Rows are points. Each copy is the shape, with its points in the same order, turned, moved and blurred by noise. Say if it was mirrored as well.

Shape:
-0.30 -0.55 +1.29

-1.68 -1.45 +1.26

+0.32 +0.08 -3.40

+0.56 +1.88 +0.06

-1.06 +0.06 +1.45

+1.50 +0.81 +1.43

+0.68 -0.32 +0.97

+1.28 -1.20 -2.10

+1.18 -0.42 -6.82
Copy 1 (9 x 3):
-0.93 +0.46 -0.77

-2.16 +1.22 +0.01

+2.91 +0.14 +1.50

+1.50 +0.53 -2.33

-1.21 +0.91 -1.49

-0.17 -0.97 -2.75

-0.66 -0.14 -1.39

+1.54 -1.15 +1.07

+5.21 -0.92 +3.87
Copy 1 is: mirrored
Copy 2:
+0.54 +0.79 -1.36

+0.17 +2.36 -1.08

-2.89 -1.25 +1.39

+0.96 -1.50 +0.50

+1.03 +1.18 -0.60

+1.25 -1.42 -1.52

+0.19 -0.13 -1.46

-2.78 -1.18 -0.70

-5.91 -2.70 +2.53
Copy 2 is: mirrored

Shape:
-2.33 +0.84 -3.03 +2.40 -0.04 -3.10

-1.49 -0.78 -0.35 +1.30 -2.38 -2.18

-1.76 -0.73 -2.24 +1.20 +0.50 +1.62

-0.61 +0.47 -0.72 +3.30 -0.93 -1.08

+3.82 +1.07 -1.08 -1.15 +1.54 +1.52

+1.45 +3.76 +0.93 -0.32 +3.29 +0.06

-1.04 +1.36 +0.16 -0.36 +0.65 -3.16

+0.41 +0.32 -0.64 -2.24 -0.59 +0.07

+3.65 -0.76 +0.45 -1.64 +2.82 +0.33

+2.02 -0.18 +0.67 -1.65 +2.84 +1.67
Copy 1 (10 x 6):
+0.09 +1.08 +4.46 -1.22 -0.02 -3.50

+1.04 -0.85 +3.52 -1.57 +1.11 +0.03

-2.39 +0.68 +1.43 -0.61 -1.80 -0.35

+0.03 +0.83 +2.06 -3.37 +0.76 -0.74

+1.07 -1.14 -3.59 -1.36 -2.59 -2.08

+3.34 +3.33 -2.80 -1.08 -2.30 -1.60

+2.73 +1.82 +1.88 +0.02 +0.14 -1.58

+1.78 -1.27 -0.10 +0.43 -1.63 -0.34

+0.60 +0.11 -4.39 +0.48 +0.47 -1.27

+0.28 +0.70 -3.71 +0.50 -1.24 -0.44
Copy 1 is: mirrored
Copy 2:
-0.82 -2.81 -4.26 -0.49 -0.24 -2.77

+1.10 -3.94 -0.08 +0.39 -0.40 -2.93

+0.25 -0.31 -1.66 +2.24 -0.23 -0.22

-0.48 -2.12 -1.23 +0.12 -2.52 -2.82

-0.24 +1.04 +0.38 -1.94 -1.64 +2.98

+1.12 +3.03 -1.21 -3.96 -0.73 -0.89

+0.72 -1.38 -1.09 -2.69 +1.09 -2.61

+1.71 -1.24 +0.22 -1.14 +0.78 +1.15

-1.19 +2.05 +2.56 -2.64 +0.07 +1.74

-0.03 +2.81 +1.67 -1.35 -0.08 +1.17
Copy 2 is: mirrored
Copy 3 (10 x 6):
+0.55 +2.53 -0.43 +4.04 +2.23 +2.02

+0.99 +2.10 +1.41 +2.25 +0.24 -0.69

-0.48 -1.28 -0.07 +2.52 -0.91 +1.98

-0.24 +0.35 +1.23 +3.66 +2.17 -0.20

+0.55 -3.46 -0.43 -2.33 +2.28 +1.39

-2.77 -1.55 -2.34 -1.29 +4.04 +0.16

-1.01 +2.81 -0.81 +0.05 +2.28 +0.35

+1.27 -0.29 -0.73 -1.37 +0.29 +0.14

-1.14 -2.02 +1.26 -3.62 +1.65 +1.97

-1.76 -2.28 +0.01 -2.69 +0.58 +1.70
Copy 3 is: mirrored
Copy 4, 10 rows:
+2.18 +0.24 +5.33 -2.67 +0.82 -1.93

+1.84 -2.17 +3.75 -0.80 -1.35 +0.55

+0.60 +1.40 +1.81 +0.97 +1.45 -0.60

+2.58 -1.59 +1.91 -1.31 +0.77 -1.70

-1.90 +1.51 -2.35 -1.69 -1.21 -1.61

-0.22 +0.19 -2.25 -4.45 +1.40 +0.11

+0.10 -0.46 +2.25 -3.95 +0.18 +1.72

-0.33 +1.04 +0.39 -0.86 -1.97 +0.91

-4.05 +0.11 -1.85 -1.64 -1.16 -1.03

-2.99 +0.81 -2.72 -0.96 +0.18 +0.07
Copy 4 is: only turned

Shape, 11 rows:
+1.66 -2.63 -1.59 +0.18 -1.66 +1.59 +2.21 -0.57

-0.38 -2.54 -3.37 +0.71 -1.28 -0.57 +1.72 -2.71

-0.99 +0.90 -3.19 +3.12 -0.93 +2.21 -3.18 +3.02

-1.11 +1.43 +1.39 +0.85 -0.10 +0.54 -1.88 -1.90

+1.93 +0.82 +2.18 +1.51 +1.74 -3.11 -2.06 -0.03

+1.60 +2.47 +2.45 -1.81 -1.82 -1.26 +0.90 -2.85

+0.29 +2.44 -2.44 +0.84 +0.81 +1.14 -1.74 +2.13

+2.62 +2.07 +0.83 +1.16 -1.25 +0.94 -2.07 -1.28

-1.75 +2.48 +0.38 +1.90 +0.55 +0.20 +2.25 -2.12

-2.72 +0.27 +1.94 +0.17 -0.12 -3.61 +2.32 +0.29

-1.03 -0.45 -1.02 -1.72 +1.60 +0.31 +1.18 +2.76
Copy 1:
+0.07 +0.11 +0.88 -1.25 -2.13 +2.77 -0.32 +1.37

+1.85 +0.98 +0.62 -1.24 -3.06 +1.09 -2.19 -1.29

-0.43 -3.44 +3.89 +1.04 +3.03 +0.47 -3.19 -0.63

+1.70 -1.69 -1.32 +2.44 +1.55 +0.07 +0.84 -1.13

-0.84 +2.80 -1.58 +2.28 +3.03 -1.25 +0.96 -1.63

+1.21 -0.32 -4.34 -1.60 +0.83 +1.07 +3.44 -0.92

-0.06 -2.07 +0.89 -0.01 +3.34 -1.33 -2.55 +0.75

+0.31 -0.86 -2.11 +0.77 +3.63 +2.73 -0.01 -0.92

+4.72 -0.55 +0.36 +0.16 +0.98 -0.76 +1.56 -0.74

+1.37 +0.80 +0.63 -0.39 -1.22 -2.99 +3.94 -1.85

-0.70 -1.27 +1.06 -0.49 -1.11 -2.45 +0.21 +2.65
Copy 1 is: mirrored
Copy 2, 11 rows:
+0.85 -0.28 +1.24 +0.28 +0.03 +0.69 -3.99 +2.94

-1.55 -0.71 +1.11 +2.45 +0.77 +0.43 -2.63 +2.67

+0.55 +1.84 +3.06 -0.66 -2.29 +1.58 +3.41 +2.84

-1.94 -1.01 +1.56 -1.27 +0.56 -1.34 +2.06 -0.98

-0.69 -0.13 -3.59 -0.93 -0.28 -0.99 +2.70 -0.67

-2.53 -1.91 -1.35 -3.07 +3.37 -0.38 -1.51 -1.02

+1.10 +0.23 +1.07 -1.91 +0.40 +0.86 +3.32 +3.36

-2.05 +0.31 +0.04 -3.81 -0.20 -1.27 +0.74 +0.88

-1.69 -4.39 +1.33 -0.45 +0.67 +0.61 +1.15 +0.55

-1.15 -2.93 -1.52 +1.10 +1.41 +3.39 +0.79 -2.22

+3.71 -1.59 +0.10 +0.38 +1.83 +2.16 +1.00 +0.68
Copy 2 is: mirrored
Copy 3:
+2.14 +0.12 -0.54 -3.80 +1.97 -0.23 +2.00 +0.48

+0.85 -2.27 -0.61 -3.81 +2.17 -3.12 +0.41 +0.52

+1.84 -0.60 +2.63 -1.74 +0.97 +1.23 -5.70 -0.72

-1.90 -1.97 +0.63 +1.25 -0.96 +0.96 -0.61 -0.07

-0.57 -2.59 -3.43 +1.75 -0.36 +2.51 -1.66 -0.79

-1.18 +0.36 -1.98 +0.23 -3.21 -0.83 +2.73 +1.00

+3.20 -0.30 +0.90 +0.14 -1.20 +1.10 -2.80 -0.62

-0.01 -1.16 -0.69 -1.72 -2.23 +2.70 -0.36 +0.55

+0.22 -2.83 +1.20 +0.60 -0.49 -1.13 +0.73 +2.87

-1.00 +0.13 -2.27 +2.96 +2.37 -2.39 -0.17 +1.86

+3.23 +1.14 +0.36 +1.13 +2.48 -0.84 -0.18 -1.10
Copy 3 is: mirrored

Shape (13 x 9):
+5.25 -0.66 -0.46 +0.14 +0.06 +0.40 -1.37 -0.33 -1.26

-1.46 +1.98 -1.49 +3.60 -0.98 +1.39 +0.33 -0.03 -1.52

+3.75 +0.43 +0.61 -2.68 -0.42 -0.93 -1.90 -0.97 -2.17

-1.04 +1.66 -1.79 +1.52 -0.86 +2.13 +2.20 -0.36 +1.48

+1.64 +2.52 +2.39 +1.47 +0.02 +3.02 -1.22 -1.63 -0.01

-1.69 -1.77 +2.64 -1.40 -3.47 -0.72 +0.20 +2.91 -0.80

-1.00 -0.56 +2.75 -1.08 -2.26 -4.06 +2.18 +1.67 -0.68

-3.14 -0.13 +1.67 +0.19 -2.18 -2.30 +0.38 +1.53 +0.73

+2.48 -0.61 -0.32 -1.87 -0.27 +0.03 -3.62 -1.63 -0.84

-0.01 +2.07 -1.66 +3.40 +0.26 +1.99 -2.28 +1.20 +2.46

+2.07 -1.31 +2.27 +0.70 +2.46 +2.04 -1.98 -2.21 -0.87

-2.30 +2.14 +0.11 +0.03 -0.12 -0.35 +1.07 +3.03 -0.59

+3.27 +1.58 +0.25 -0.36 -1.44 -1.34 -1.13 -1.15 -1.99
Copy 1:
+0.71 -1.40 +1.05 +2.32 +3.02 -2.78 -0.26 +2.65 +1.41

-0.04 -0.35 -1.66 +0.35 -2.18 -1.49 -1.47 +0.19 -3.11

-0.08 +1.23 +0.92 +3.00 +3.83 -1.96 +0.50 +0.21 +2.22

+0.82 +0.69 +0.32 -2.38 -1.14 -0.60 -2.90 +0.65 -2.06

+0.01 +2.05 -0.30 -0.28 +2.47 -2.84 +0.58 +2.63 -3.15

+1.22 +0.52 -1.27 +1.80 +2.32 +5.05 -0.15 -0.68 -1.12

+2.80 +0.07 -2.47 +0.14 +2.32 +3.26 +0.96 -2.98 +0.91

+0.35 +0.51 -3.19 -0.79 +0.92 +3.50 -0.36 -1.58 -0.62

-2.62 +0.52 +0.81 +2.19 +3.60 -1.42 -0.28 +1.18 +1.50

-1.33 +0.30 -2.44 -1.27 -1.17 -1.24 -2.06 +4.40 -1.18

-1.87 -0.76 +1.67 -0.09 +3.07 -2.12 +2.82 +2.34 -1.42

+1.28 +2.03 -1.69 -0.07 -2.10 +1.88 +0.18 -0.01 -0.35

+0.79 +0.57 -0.89 +2.54 +2.78 -2.82 -0.46 -0.25 +0.99
Copy 1 is: only turned
Copy 2:
+1.47 -0.04 -0.95 +0.91 +0.69 -0.56 -0.98 +2.36 -3.81

-0.97 -0.81 -1.35 -0.02 -1.47 -0.52 +0.35 +3.57 +3.70

+1.59 -0.89 -1.83 +0.85 +2.76 +1.26 -0.67 -0.08 -3.10

+0.00 +0.36 +0.19 +1.16 -2.15 -1.83 -1.17 +0.96 +3.78

-0.11 +2.02 -1.61 +2.40 -1.90 +2.44 +0.04 +1.84 -0.14

+0.66 -2.46 -0.18 -4.44 -0.89 +2.76 -2.79 -1.03 +0.92

+0.77 -2.87 -3.99 -3.93 -0.42 +0.34 -3.29 -2.39 +0.82

-0.81 -2.28 -1.78 -3.60 -1.91 +0.73 -0.96 -1.90 +2.33

-0.35 -0.89 +0.25 +0.88 +1.88 +1.16 +0.94 -0.03 -2.85

+0.29 -0.06 +0.71 +0.98 -3.78 -1.23 +2.79 +1.80 +1.20

-1.43 +3.40 -1.40 -0.02 +0.28 +1.14 +0.34 +1.49 -2.74

+2.03 -0.80 -1.79 -2.55 -1.02 +0.01 +0.28 -0.12 +3.79

+0.83 -2.11 -2.73 +1.45 +1.29 +0.85 -0.62 +1.25 -1.60
Copy 2 is: mirrored

Shape:
-2.07 +0.91 +0.40 -0.50 +0.64 -0.41 +1.59 +0.07 -2.08 -1.59 -3.11

+1.77 -1.91 -2.31 +0.83 -0.78 -0.95 +1.18 -1.22 +2.99 +2.34 +1.65

+0.00 -1.59 -4.45 +0.80 -0.31 -0.99 +1.25 -1.74 +1.68 +2.88 +0.04

-1.63 +1.68 +0.31 -1.19 -1.54 -1.72 +0.46 +2.96 -0.47 +1.72 +0.39

-2.63 +2.49 +2.00 -0.39 +0.95 -3.05 +3.69 +1.12 -1.08 -0.92 +0.09

+1.06 +1.78 +0.49 +1.58 +2.89 -2.07 +1.22 +3.89 -1.07 -0.21 -2.96

-1.35 +1.67 +0.45 -0.25 -1.01 -0.52 +0.44 +0.97 -1.75 -3.05 -0.88

-0.51 -3.51 -0.78 +2.19 -0.39 +0.45 +0.81 -0.76 +3.35 +2.68 -0.11

-0.65 +2.55 +2.16 +1.66 +3.46 +0.21 -0.66 +1.20 -2.40 +0.83 -1.47

-2.15 +1.28 +0.66 -0.66 +4.12 +0.09 -0.47 +2.61 +0.64 -1.64 -3.01

-2.28 +3.56 -1.09 +2.42 +0.88 +0.34 +0.17 -0.63 +2.08 -2.15 -2.48

-2.63 +2.69 -0.37 +0.46 +0.85 +1.49 +2.65 +1.98 -0.97 -0.13 -2.39

+1.34 -0.82 -1.38 +1.00 -0.60 +1.20 +2.76 +0.40 +1.96 +0.70 +1.11

-1.38 -2.68 -4.72 +2.68 +1.25 +1.22 +0.43 -0.84 +2.31 +0.52 +2.35

+1.99 +0.12 -0.89 -1.98 +0.73 -0.43 +1.94 -0.45 +1.63 +2.64 +1.45
Copy 1 (15 x 11):
-1.23 +2.95 -0.05 -1.72 -0.74 -3.10 +1.93 -0.67 +0.11 +2.50 +1.29

+1.81 +0.44 +1.31 +1.49 +1.62 +3.51 +0.25 -1.17 -3.03 -0.74 -0.47

+1.32 +2.26 +1.36 +1.53 +3.02 +2.06 +2.18 -0.18 -3.75 +0.55 +0.65

+1.94 -0.28 -0.09 -0.30 +0.80 -1.94 +0.41 +1.55 +1.05 +1.98 -1.69

+3.01 +0.25 +1.22 -2.60 -1.81 -3.94 +0.92 -0.58 +0.28 +1.41 +1.15

+2.57 +4.02 -1.14 +2.16 -2.30 -2.37 +0.85 -2.27 +2.22 +2.04 +0.40

-1.49 +1.89 -0.24 -2.07 -0.70 -2.70 +0.85 +0.47 +1.87 -0.07 +0.50

-0.46 +0.45 +2.51 +3.58 +1.33 +1.22 -0.47 -1.26 -4.08 +0.42 -0.07

+0.04 +0.43 -3.06 +1.36 -1.52 -3.45 +1.97 -3.24 +1.11 +2.49 +1.35

-0.87 +1.88 +0.40 +2.18 -3.32 -2.32 +3.34 -0.48 +2.18 +3.13 +2.29

-1.39 +2.64 +1.83 +0.86 -1.11 -2.60 +5.05 -2.12 +0.31 -1.23 -0.16

-0.26 +1.48 +1.54 +0.37 +0.96 -3.94 +2.69 -1.82 +1.72 +2.67 +0.85

+0.74 +0.73 +2.55 +0.39 +2.17 +1.80 -0.49 -2.36 -0.21 +0.21 +0.46

-0.35 +0.38 +2.03 +3.40 +3.20 +1.71 +1.68 -0.71 -2.43 -2.12 +3.82

+2.20 -0.51 +0.87 +0.03 +0.93 +3.08 +1.20 -1.43 -1.02 +2.09 -0.03
Copy 1 is: mirrored
Copy 2, 15 rows:
-1.45 +1.08 +0.35 -2.91 -1.10 -3.09 -1.22 +2.16 -0.55 +0.37 +0.54

+0.47 -0.55 -3.00 +2.16 +3.86 +0.91 +0.31 +0.03 +2.04 +2.21 +0.18

+2.00 -0.95 -3.41 +0.38 +4.32 -1.49 -0.26 +0.25 +1.88 +1.54 +1.24

-0.60 +0.51 -1.22 -1.22 -0.50 +0.98 +2.52 +2.08 -0.67 -1.07 +2.45

-1.83 +4.51 -1.21 -2.23 -1.94 -0.69 +0.90 +2.78 -0.16 +1.41 +2.18

-0.77 +4.07 +2.52 -0.13 +1.12 -2.55 +1.66 +1.64 -1.80 -0.99 +0.24

-3.17 +0.78 +0.61 -2.74 -0.72 -0.53 -1.26 +0.89 -0.89 +0.06 +1.77

-0.19 -0.77 -3.02 +1.47 +3.05 -0.87 +0.74 +0.60 +4.34 +0.06 -1.58

+1.05 +3.75 +2.50 -1.19 -0.86 -0.58 -1.26 +2.35 +0.06 -2.48 -0.29

-1.29 +3.46 -0.64 -1.77 -0.42 -2.75 -0.54 +0.90 -2.24 -2.91 -2.26

-1.63 +3.01 -0.53 -5.02 +3.18 -0.68 -1.65 +0.58 +0.23 -0.50 -1.17

-1.57 +2.03 -0.39 -2.91 +1.14 -1.97 -0.60 +4.54 -0.70 -1.62 +0.81

-1.83 +0.13 -2.00 +1.75 +3.53 +0.47 -0.59 +2.50 +1.27 +1.14 +0.27

-0.47 +0.43 -4.41 +1.49 +4.88 -1.17 -2.87 -0.67 +3.19 -1.31 +1.19

+1.25 +0.40 -2.71 +2.23 +1.59 +1.27 -0.09 +2.26 -0.76 +2.02 -0.06
Copy 2 is: mirrored
Copy 3 (15 x 11):
+0.66 +0.86 +0.36 +3.63 -1.09 +0.19 +1.14 -0.88 +1.54 -1.83 +0.31

-0.81 +2.26 -0.47 -2.77 +2.57 -1.48 -2.17 +2.47 -0.06 +1.77 +1.12

+1.36 +2.86 -0.85 -1.17 +3.72 -0.17 -0.77 +2.02 +0.06 +2.12 +1.68

+1.31 -0.36 -0.22 +2.15 -1.64 -0.24 -3.20 +0.98 +1.35 +1.63 -1.56

+0.01 +2.52 +2.14 +4.52 -2.10 -2.23 -1.24 +0.19 +1.63 -0.38 -2.10

-2.09 -1.35 +2.32 +3.74 +0.56 -0.25 +0.08 -0.60 +4.44 +1.32 -0.31

-0.44 +0.02 -1.64 +2.89 -2.02 -0.98 +0.48 -1.16 +0.80 -1.07 -1.31

-0.34 +3.07 +0.78 -4.05 +1.51 +1.37 -1.54 +1.29 +1.28 +0.75 +0.99

-0.54 -1.53 +3.32 +2.30 -2.01 +0.39 +2.81 +0.79 +2.19 +1.48 -0.94

-0.91 -1.00 +3.38 +2.85 -0.60 +1.52 +0.47 -3.44 +0.66 +0.45 +0.04

+1.46 +0.72 +0.98 +0.17 +0.54 -1.88 +2.32 -3.98 +1.44 +0.43 -1.49

+1.88 -0.21 +1.67 +2.79 +0.52 +0.65 +0.56 -0.74 +1.84 -1.37 -2.72

-1.08 +1.03 +0.06 -1.63 +2.60 -0.83 -1.50 +1.75 +0.48 -0.68 -1.23

-1.21 +3.61 -0.79 -2.58 +3.70 +1.64 +0.51 +0.42 -1.71 +2.48 -1.09

-0.19 -0.03 +1.67 -0.38 +1.74 -2.02 -2.50 +3.06 -1.14 +0.75 +0.81
Copy 3 is: mirrored
Copy 4:
+0.96 +0.80 -0.40 +2.02 +3.27 -2.22 +0.34 +1.56 +1.29 -0.33 +1.82

-1.13 -1.70 -4.01 -0.31 -2.37 +0.62 +0.49 -0.53 -0.49 +1.16 -2.62

-0.82 +0.31 -5.81 +0.55 -0.70 +0.34 +1.67 -0.69 -0.79 +0.80 -1.67

+1.46 -0.46 +0.76 +0.62 -0.86 -2.21 +1.55 -1.73 -1.54 -1.17 +1.65

+2.71 -2.12 +1.23 -0.01 +2.82 -4.04 +2.30 +0.74 -0.01 +0.49 +0.68

+3.20 +0.02 -0.76 -0.74 -1.00 -2.57 +0.92 +3.73 +1.20 +0.09 +3.67

+1.37 +0.55 +1.47 +1.87 +2.12 -1.51 -0.24 +1.76 -0.18 -1.81 +0.15

-3.85 -0.50 -3.55 -1.08 -1.25 -0.25 -0.20 -0.07 -0.76 +2.28 -0.64

+2.88 +2.89 +1.20 -1.28 +0.34 -2.08 -0.01 +1.32 +2.01 +2.23 +2.20

+0.89 +0.85 +0.74 -1.64 +2.27 +0.47 +1.43 +2.58 +1.98 -0.34 +4.17

+1.19 +1.65 -1.70 -2.90 +3.77 -0.94 -1.19 +1.98 +0.04 -1.76 +0.11

+2.43 +0.60 -0.88 +0.20 +3.31 -1.40 -0.44 +0.82 -1.35 +0.49 +3.36

+0.24 -2.19 -2.58 +0.27 -0.72 +0.82 -1.17 +0.75 -1.61 +1.65 -0.88

-1.92 +1.32 -3.78 -0.89 +0.16 +2.75 +1.78 +1.70 -2.83 +2.23 -2.49

+1.57 -2.51 -2.33 +0.36 -1.57 +1.00 +0.81 -1.84 +0.94 +1.58 -0.77
Copy 4 is: only turned
